Each point is reached from the start by the listed moves, each made once or not at all, plus a little noise. Is the number of moves made odd or even? Then give how often each move was made.

Moves:
(1): [37 20 16 54]
(2): [ -6  24 -42   7]
Start: [16 12 -2 -2]
Points:
[ 46  58 -29  60] -> even (1, 1)
[52 32 14 53] -> odd (1, 0)

Moves:
(1): [ 14 -14 -11   4  -5 -18  -3  -1   3 -10]
(2): [  4  33   7   2 -12 -12  -7  15  15 -10]
(3): [ 10  -1  24 -12  -8   6   1 -16   6  -9]
(4): [ 1 -2  8 35  4  4  5 -9  2 16]
(5): [ 6  7 -9  4 46 -4  8  9  2  2]
(6): [28 15 -9  2 -1 36 -2 -5 -6 10]
(7): [ 12  -1 -15  -7   4  -2  42   7  -4   4]
(8): [ 3 -9 13  2  0  8  0 24 -2 -4]
Start: [ -8  14  -6 -14  -4 -20   5 -12  -8   4]
Points:
[ -5   6   7 -11  -4 -10   4  13  -9   1] -> odd (0, 0, 0, 0, 0, 0, 0, 1)
[ 12  51  18 -21  23 -28   5  -6  13 -14] -> odd (0, 1, 1, 0, 1, 0, 0, 0)
[ 36  33   8  15  39  24  15 -34  -3  23] -> even (0, 0, 1, 1, 1, 1, 0, 0)
[ 60  44 -22  28  32  -7  47  28   1  11] -> odd (1, 1, 0, 1, 1, 1, 1, 1)
[ 37  34   0 -20  34  19  12 -25  -6   7] -> odd (0, 0, 1, 0, 1, 1, 0, 0)

Moves:
(1): [ 27  -4  -9   0 -16   8  -5  12  19  -6  -1 -13 -14]
(2): [-4 21 -3  7 -6  2 10 -2 13  4 -7 -3  0]
(3): [  0  -8  31  -1  22  10  14   1  -8   1  -1 -13   4]
(4): [  9   6   8  18  20  10 -16  -1  -5  11  -8   7 -11]
(5): [ -3   0 -14  -7  13   6   8   7  -1   1   0  -5  -6]
(6): [-4 -8 -3  3  1 36  8 -3 -6  9 -2  8 12]
(7): [  5  -8  -3   9  -9 -10  10  -1  -4   7  -6   3  -6]
(8): [-11   3  11  -2  -2   8  -1  20  -4   8  -3  -1   0]
(9): [-13 -11  -1   7  17   3   1  11  29   7  11   8  -7]
(10): [ -9  -4   1  -7   6  12  -8  -5  16  22 -14 -11   3]
(11): [-13  -4  13   6   6   1  -2  -8 -30 -10  37 -25 -11]
(12): [ 18  10  -4 -12  -4  -5   4  -2   4  18  15  11  -1]
Start: [ 10  14 -10   6  -3 -19   6 -14   9 -16  16   1 -25]
Points:
[ 18  29  30  -2   3  17  18   1  19  21  42 -52 -45] -> odd (1, 1, 1, 0, 0, 0, 0, 1, 0, 1, 1, 1)
[ 22  16  23  43  23  14  21  25  46  17   3 -11 -60] -> odd (1, 1, 1, 1, 0, 0, 1, 1, 1, 0, 0, 0)
[ 13 -13  29  40  49  49   5  -5   7  -4  53 -28 -52] -> even (1, 0, 1, 1, 0, 1, 0, 0, 1, 0, 1, 0)
[  4  13  15  36  56  36  44 -12  -1  31  55  -9 -52] -> odd (0, 1, 1, 1, 1, 1, 1, 0, 1, 0, 1, 1)
[ 38  41 -27  24   7   7   4   2  34  -6   1 -12 -57] -> even (1, 1, 0, 1, 1, 0, 0, 0, 0, 0, 0, 0)
